Each row is a point. Each copy is the shape, with its points in the same order, stretched, turned, moved and blurred by noise. Say if it was mirrored as well.
(in the rows, 128 means zero)

Shape:
[[ 73 102]
 [159 126]
 [153  60]
 [117 143]
 [176  70]
 [ 66 144]
 [ 88 139]
 [ 73 175]]
Copy 1:
[[ 50 121]
 [157 139]
 [147  73]
 [121 160]
 [163  75]
 [ 48 163]
 [ 85 152]
 [ 64 183]]
Copy 1 is: only turned
Copy 2 (8 x 2):
[[ 77  94]
 [140 148]
 [158  88]
 [ 97 151]
 [176 106]
 [ 51 129]
 [ 74 136]
 [ 44 167]]
Copy 2 is: only turned
Copy 3 (8 x 2):
[[ 73 131]
 [165 129]
 [147 185]
 [123 104]
 [175 182]
 [ 78  94]
 [101 100]
 [ 93  67]]
Copy 3 is: mirrored

Shape (8 x 4):
[[ 88 148  42 128]
 [163 187 150 147]
 [143 131 212 203]
 [127 166 145 104]
 [166 109 125 150]
 [162 137  95  96]
 [124  82  79  93]
 [143  55 135 188]]
Copy 1, 8 rows:
[[151 123  30 124]
 [129 182 165 137]
 [ 83 112 219 176]
 [119 162 138  90]
 [167 104 149 124]
 [177 141 113  79]
 [177  73  87  71]
 [154  31 153 156]]
Copy 1 is: only turned
Copy 2, 8 rows:
[[ 67 162  61 105]
 [168 176 166 109]
 [190 118 184 194]
 [109 136 174  88]
 [166  98 113 114]
 [124 123 117  60]
 [ 95  69  88  78]
 [172  59 103 162]]
Copy 2 is: only turned
Copy 3, 8 rows:
[[ 48  95 183 124]
 [169 160 184 149]
 [198 161 110 214]
 [121 168 154 110]
 [167  97 138 146]
 [134 104 165  92]
 [ 98  82 120  89]
 [170  67  94 183]]
Copy 3 is: mirrored
Copy 4:
[[ 79 160  80 190]
 [197 174 130 151]
 [211 122 197 170]
 [141 172 147 120]
 [171 110 118 185]
 [138 141  84 138]
 [106  91  81 145]
 [164  59 130 221]]
Copy 4 is: only turned

Shape:
[[146 131 145 131 112 124 152 121]
 [122 106 124 120 156 139 127 158]
 [149 115 129 140 123 142 149 109]
 [158 101 127 130 101 105 112 154]
 [147 126 120 120 108 117  93 107]
 [134 130 156 116 103 137  87 117]
 [154 181 140 122  96 124 127 145]
 [152 128 136 115 111 132 137 106]
 [157 110 120 226 199 130 128 134]
 [129 106 133 117 103 145 144 129]
 [135 116 147 148 182 108 139 123]
 [ 99 103 119 134 123 120 131 110]
 [115  98 150 158 127 139 146 122]]
Copy 1:
[[147 136 141 118 123 131 145 139]
 [100 138 120 143 155 122 112 158]
 [139 127 131 138 158 147 148 127]
 [103 117 122 134 107 110 173 162]
 [105 132 116 118 120 105 173 113]
 [ 98 151 159 116 121 109 167 116]
 [136 181 127  97  84 128 161 140]
 [137 137 132 103 140 129 158 131]
 [137 140  96 249 168 157 134 129]
 [121 117 140 108 134 141 139 145]
 [144 147 121 175 166 103 111 130]
 [117 104 131 133 126 133 111 112]
 [129 109 158 157 137 152 119 126]]
Copy 1 is: mirrored
Copy 2:
[[134 130 149 116 124 114 138  99]
 [143 121 118 133 150 153 138 143]
 [127 114 129 118 129 134 128  88]
 [174 102 166 133 146 113 103 135]
 [146 125 158  92 125 121  83 123]
 [118 127 185  90 115 124 106 138]
 [159 157 185 115  78 117 131 116]
 [132 121 149  94 119 121 128  98]
 [132 137 115 184 192 189  89  71]
 [128 103 134 117 116 117 139 123]
 [128 147 121 122 190 147 132 103]
 [118 128 102 118 141 104 110 132]
 [101 115 127 141 148 121 132 113]]
Copy 2 is: only turned
